Rows are points. Each copy is the shape, with its points in the same order, turned, moved and blurred by noise. Say if it was mirrored as well.
In the rows, zero is written as 128.

Shape (7 x 2)
array([[ 77, 152],
       [115, 142],
       [147, 106],
       [155,  62],
       [124, 124],
       [139, 120],
       [131, 153]])
Copy 1 (7 x 2)
array([[178, 178],
       [156, 143],
       [112, 123],
       [ 64, 129],
       [142, 131],
       [129, 124],
       [161, 123]])
Copy 1 is: only turned
Copy 2 (7 x 2)
array([[ 70, 155],
       [102, 133],
       [152, 132],
       [189, 154],
       [122, 139],
       [133, 130],
       [105, 114]])
Copy 2 is: mirrored
Copy 3 (7 x 2)
array([[ 81, 133],
       [122, 128],
       [161, 100],
       [174,  54],
       [134, 114],
       [149, 109],
       [140, 144]])
Copy 3 is: only turned
Copy 4 (7 x 2)
array([[148,  74],
       [126, 112],
       [ 82, 127],
       [ 42, 127],
       [109, 113],
       [100, 124],
       [127, 130]])
Copy 4 is: mirrored

Shape (5 x 2)
array([[111, 134],
       [103, 119],
       [185, 148],
       [171, 137],
       [168, 106]])
Copy 1 (5 x 2)
array([[144, 144],
       [127, 149],
       [167,  72],
       [155,  84],
       [122,  82]])
Copy 1 is: only turned
Copy 2 (5 x 2)
array([[117, 123],
       [119, 106],
       [164, 177],
       [162, 159],
       [177, 130]])
Copy 2 is: only turned
Copy 3 (5 x 2)
array([[119, 147],
       [116, 169],
       [142,  78],
       [143,  99],
       [162, 118]])
Copy 3 is: mirrored
Copy 4 (5 x 2)
array([[153, 130],
       [154, 143],
       [ 97,  79],
       [105,  96],
       [ 92, 125]])
Copy 4 is: only turned

Shape (7 x 3)
array([[ 95, 120,  79],
       [148, 172, 161],
       [155, 115, 180],
       [117, 164, 115],
       [110, 114, 108],
       [148, 139, 171],
       [154, 128, 122]])
Copy 1 (7 x 3)
array([[136, 178, 129],
       [ 76,  86, 133],
       [118,  73, 177],
       [ 93, 137, 119],
       [134, 150, 147],
       [100,  83, 158],
       [133, 106, 130]])
Copy 1 is: mirrored
Copy 2 (7 x 3)
array([[ 89, 119,  84],
       [159, 174, 159],
       [187, 113, 160],
       [111, 165, 117],
       [113, 106, 107],
       [171, 135, 155],
       [158, 130, 110]])
Copy 2 is: only turned

Shape (9 x 4)
array([[179, 105, 128, 130],
       [113, 102, 126, 167],
       [ 99, 165, 118, 131],
       [110, 123, 118, 103],
       [ 67,  85, 127, 178],
       [153, 154, 121,  82],
       [174, 192,  95, 127],
       [126, 116, 139, 128],
       [139, 120, 162, 125]])
Copy 1 (9 x 4)
array([[158, 147, 118, 109],
       [123, 113, 173, 127],
       [ 84, 108, 119, 139],
       [ 96, 115, 117,  99],
       [ 94,  89, 205, 121],
       [110, 130,  69, 105],
       [120, 138,  70, 167],
       [136, 103, 132, 110],
       [138,  95, 116, 103]])
Copy 1 is: mirrored
Copy 2 (9 x 4)
array([[153, 157, 147,  91],
       [101, 163, 148, 144],
       [128, 124,  96, 165],
       [120, 154,  90, 126],
       [ 59, 176, 142, 166],
       [166, 128,  86, 105],
       [205, 119, 116, 149],
       [114, 141, 124, 118],
       [115, 127, 130, 101]])
Copy 2 is: mirrored
Copy 3 (9 x 4)
array([[134, 142,  75, 144],
       [135,  79, 117, 155],
       [159, 116, 166, 119],
       [114, 132, 147, 129],
       [114,  44, 143, 163],
       [138, 175, 128, 108],
       [202, 174, 126, 128],
       [125, 111, 116, 126],
       [127, 114,  98, 106]])
Copy 3 is: only turned
Copy 4 (9 x 4)
array([[118, 188, 158, 109],
       [117, 113, 168, 145],
       [ 85, 109, 104, 139],
       [122, 142, 110, 151],
       [140,  74, 171, 171],
       [102, 186,  93, 114],
       [ 38, 165, 113, 111],
       [131, 132, 127, 118],
       [131, 132, 137, 106]])
Copy 4 is: only turned

Shape (11 x 6)
array([[123,  95,  82, 120, 160, 129],
       [127,  98, 119, 106, 151, 115],
       [125, 176, 107, 174, 130, 147],
       [123, 127, 118, 115, 112, 124],
       [119, 183, 137, 153, 122, 122],
       [175, 150, 137, 199,  71, 136],
       [102,  84, 121, 141, 114,  96],
       [124, 160, 154, 194, 120, 160],
       [129,  49, 124,  83, 157, 124],
       [116, 193, 117, 153, 110, 185],
       [151, 119, 134, 140, 139, 109]])
Copy 1 (11 x 6)
array([[136,  68,  95,  99, 131, 137],
       [136,  80, 126, 109, 104, 131],
       [117, 160,  85, 141, 150, 147],
       [142, 110, 137, 127, 132, 150],
       [106, 161, 115, 156, 121, 150],
       [152, 172, 126, 188, 173, 100],
       [189,  97, 119, 131, 101, 143],
       [134, 199, 101, 131, 135, 116],
       [161,  51, 144,  79,  99, 110],
       [ 98, 176, 108, 119, 169, 163],
       [132, 105, 121, 145, 112, 110]])
Copy 1 is: mirrored
Copy 2 (11 x 6)
array([[131, 136, 125, 171, 134,  88],
       [135, 142, 118, 151, 167, 102],
       [128, 134, 108, 122,  71, 150],
       [105, 139, 109, 132, 147, 126],
       [124, 155,  85,  95, 102, 157],
       [111,  85, 142,  65, 103, 169],
       [102, 153, 144, 111, 156,  82],
       [137, 150, 140,  87,  85, 171],
       [138, 147, 147, 171, 201,  89],
       [107, 146, 111, 135,  74, 194],
       [144, 127, 119, 112, 150, 121]])
Copy 2 is: only turned

Shape (13 x 8)
array([[160,  89, 166, 154,  87, 133, 147, 100],
       [124, 107, 131, 146, 117, 163, 109,  95],
       [105, 157, 111, 188, 173, 165, 107, 148],
       [ 73, 178, 150, 180, 126, 105, 108, 134],
       [156, 128, 152, 117,  90, 132, 141,  94],
       [ 85, 101, 110, 155, 106, 101, 102,  90],
       [ 85, 140,  84, 108, 162, 122, 140, 110],
       [116, 167, 145, 138,  95, 161, 119, 140],
       [117, 172, 125, 138, 154, 162, 113,  82],
       [ 73, 162,  89, 120,  94, 151, 143,  59],
       [133, 154,  83, 148, 153, 109, 123, 126],
       [107,  91,  83, 139, 147, 123, 113, 149],
       [154, 125, 104, 102, 124, 101, 119, 137]])
Copy 1 (13 x 8)
array([[106, 109, 119, 131,  73, 134, 140, 167],
       [142, 136, 109, 139, 104, 139, 180, 126],
       [134, 113,  99, 113, 190, 108, 192,  93],
       [104, 125,  73, 156, 196, 133, 128, 112],
       [145, 118, 131, 146, 101, 153, 130, 173],
       [112, 193,  84, 140, 123, 137, 145, 129],
       [164, 176, 125,  94, 168, 159, 137, 104],
       [133, 105, 138, 174, 158, 137, 152, 128],
       [175, 121,  94, 130, 164, 168, 177, 129],
       [138, 181, 130, 152, 157, 212, 167, 136],
       [149, 156, 114,  98, 181, 114, 154, 148],
       [136, 179, 128,  99, 137,  92, 152, 101],
       [168, 157, 139, 116, 135, 101, 118, 156]])
Copy 1 is: mirrored
Copy 2 (13 x 8)
array([[122,  77, 151, 151, 115,  90, 156, 112],
       [106, 102, 175, 155, 151, 136, 124, 142],
       [ 91, 172, 140, 144, 160, 137, 108, 210],
       [126, 170,  97, 194, 183, 112, 108, 159],
       [147,  93, 134, 150, 126, 130, 154, 109],
       [101, 112, 142, 175, 166, 124,  76, 105],
       [103, 173, 132, 145, 141, 186,  92, 109],
       [133, 130, 123, 143, 183, 132, 162, 153],
       [132, 138, 143, 178, 141, 191, 128, 166],
       [ 92, 108, 117, 184, 171, 204, 126, 106],
       [121, 150, 109, 126, 130, 153,  82, 153],
       [ 92, 156, 160, 108, 155, 126,  79, 124],
       [148, 130, 128, 104, 130, 139, 103, 114]])
Copy 2 is: mirrored
